Rows are points. Before rounding, the points of a table are all equally far from one centre. They may lie mostly on one side of it. Where is the centre, to within rounding?

Points:
-195; -29; -316
259; 66; 117
-26; -53; 185
69; -57; 178
-296; 180; -220
-37; 251; 207
-87; 164; 220
269; 178; 105
123; 19; 199
-273; -16; 17
Centre: 9; 122; -98

Points (15 x 8):
-302; 228; -22; 114; 88; -189; -82; -115
-77; 91; -310; -30; -110; -9; -187; -294
-113; 236; 112; -39; -170; 55; -362; -111
-150; 216; 100; 129; -347; -80; -100; 151
-78; 175; -137; -176; -247; -176; -401; 66
-219; -165; 75; 84; -58; -143; -219; 103
-268; -2; 46; -70; -81; 88; -256; 307
-158; 33; -29; 150; -306; 44; -206; -163
-122; 62; 186; -202; -166; -28; -226; 188
-188; 140; 61; 171; 186; -31; -172; -150
-258; 154; 87; -205; -88; -46; -235; -111
36; 27; 78; 92; -7; -286; -145; -153
-106; 382; 51; 109; 14; -152; -261; -109
-5; 293; 171; 76; -22; -98; -345; 175
-164; 89; 83; 14; -145; -158; -361; 272
Centre: -38; 122; -115; 7; -43; -14; -120; 73

Points (18 x 11):
-119; 87; -186; -347; 22; 269; 150; -237; 125; 52; 244
-272; 303; -121; -129; -21; 219; 58; -87; -57; -164; -119
-180; 7; -198; -200; -215; 202; 244; -94; -131; 172; -36
-213; -160; -77; -65; -218; 206; 315; 67; -96; 98; -45
-110; 142; -159; -146; 30; 276; 297; 69; -124; 126; 124
-318; 53; -208; -206; -167; 47; -34; 54; -169; -163; 111
-192; 58; -265; -278; -181; 232; 186; 111; 15; -98; 42
-69; 249; 11; -217; 46; 316; 255; -127; 60; 172; 119
-76; 261; -82; -101; 19; 121; 174; -153; -69; 185; -196
-415; 184; -93; -209; -46; 243; 188; -102; 9; -118; 37
-100; -199; -171; -349; -327; 109; 173; -119; 110; -42; -11
-161; 129; -203; -159; -104; 210; 10; -154; 32; 268; -29
-254; -33; -211; -166; -267; 275; 83; -7; -70; 100; 51
-75; 159; -238; -227; 231; 288; -108; 40; -175; -29; -65
-174; 100; -83; -325; -260; 302; -38; 127; 61; 47; -72
-331; -319; -175; -166; 1; 248; 248; -44; -79; 2; -106
-124; 386; -93; -267; 95; 152; 1; -15; -150; -30; -22
-410; 43; -170; -51; -57; 94; 119; -36; 128; -175; -31
Centre: -63; -76; 64; -205; 45; 119; 37; -64; -23; -53; 1
